Each point is reached from the start by the listed moves, each made once or not at all, plus a little noise. Say if it took an odd or an even number of moves. Then give how often each move was made.

Moves:
(1): [34,9,-23,-111,42]
(2): [-47,44,-21,16,-17]
(3): [-24,45,18,36,33]
Start: [21,8,7,7,-8]
Points:
[53,10,-15,-100,40] -> odd (1, 0, 0)
[25,64,2,-62,73] -> even (1, 0, 1)
[-2,54,23,48,22] -> odd (0, 0, 1)

Moves:
(1): [18,8,13,27,-12,6,-8,11,7,-32]
(2): [2,16,3,30,-2,-31,32,-8,-18,-16]
(3): [-40,-6,50,9,-32,18,-40,-53,34,2]
(4): [-33,-38,-31,53,-25,-7,3,1,-53,-18]
(5): [-26,-57,27,18,49,52,20,-3,-3,8]
(6): [-47,61,37,-9,-51,6,-7,-4,-5,-5]
(7): [-46,-12,13,16,15,-17,23,10,19,-16]
(8): [3,37,-1,-17,-1,-24,-40,-3,-16,19]
Start: [12,26,1,-29,9,-4,8,40,-8,7]
Points:
[-133,0,84,74,-54,36,14,-29,-53,-21] -> odd (0, 1, 1, 1, 1, 1, 0, 0)
[-55,138,65,18,-42,-63,10,48,-20,-46] -> odd (1, 1, 0, 0, 0, 1, 1, 1)
[-38,74,78,-11,-3,30,-31,41,-28,-6] -> even (1, 0, 0, 0, 1, 1, 0, 1)
[-47,37,-4,85,-18,-74,18,51,-69,-55] -> odd (1, 1, 0, 1, 0, 0, 1, 1)
[-91,97,35,71,-67,-69,9,47,-75,-59] -> even (1, 1, 0, 1, 0, 1, 1, 1)
[-122,86,101,21,-61,-26,17,-15,20,-26] -> even (0, 1, 1, 0, 0, 1, 1, 0)

Moves:
(1): [-14,-7,-16,-37,39,-6,9,37,-8,-6,-8,13,55]
(2): [-52,13,9,-41,10,-18,-7,14,-16,13,0,8,17]
(3): [-19,14,6,-1,20,15,-5,-3,1,27,-3,2,11]
(4): [-3,5,-32,10,4,6,6,3,20,31,15,-12,4]
(5): [-20,27,-16,-24,15,20,10,14,-30,-26,-1,-16,13]
(6): [-4,-21,-16,14,7,-31,-27,-10,-2,-23,2,22,-15]
(7): [-42,8,11,-13,44,7,40,1,-6,23,3,-11,22]
(8): [-7,-36,-15,-44,10,31,10,-8,7,3,2,4,-6]
(9): [20,6,-2,2,1,-21,9,-44,-5,1,13,4,-3]
(10): [-17,8,30,12,4,15,-2,18,-8,-4,24,23,14]
(11): [21,-14,18,22,-24,-2,-8,-46,36,-34,7,-14,23]
(12): [-22,-23,18,-35,44,17,-7,14,-11,24,28,-12,7]
Start: [-2,18,32,8,29,-4,13,8,-11,-33,-16,3,-8]
Points:
[-126,-19,55,-124,137,34,47,27,-36,28,18,-5,34] -> even (0, 1, 0, 0, 0, 0, 1, 1, 0, 0, 0, 1)
[-156,61,11,-132,204,15,71,47,-64,54,32,-25,119] -> even (1, 1, 1, 1, 1, 0, 1, 0, 1, 0, 0, 1)
[-87,-41,54,-100,164,58,52,4,6,2,14,-13,106] -> even (1, 0, 1, 0, 0, 0, 1, 1, 0, 0, 1, 1)
[-30,18,70,3,68,18,7,12,9,-52,5,27,93] -> even (1, 0, 1, 0, 0, 0, 0, 0, 0, 1, 1, 0)
[-128,-11,11,-100,121,34,-7,53,-52,-15,53,21,25] -> odd (0, 1, 0, 1, 1, 1, 0, 1, 0, 1, 0, 1)
[-68,-21,65,-2,91,30,20,-40,18,-43,22,31,41] -> even (0, 0, 1, 0, 0, 1, 1, 1, 0, 1, 1, 0)
[-73,-6,19,-76,154,50,64,-28,-4,74,41,-23,28] -> even (0, 0, 1, 1, 0, 0, 1, 1, 1, 0, 0, 1)
[-76,-20,10,-12,97,26,37,12,0,-3,31,29,7] -> odd (0, 0, 0, 1, 0, 1, 1, 1, 0, 1, 0, 0)
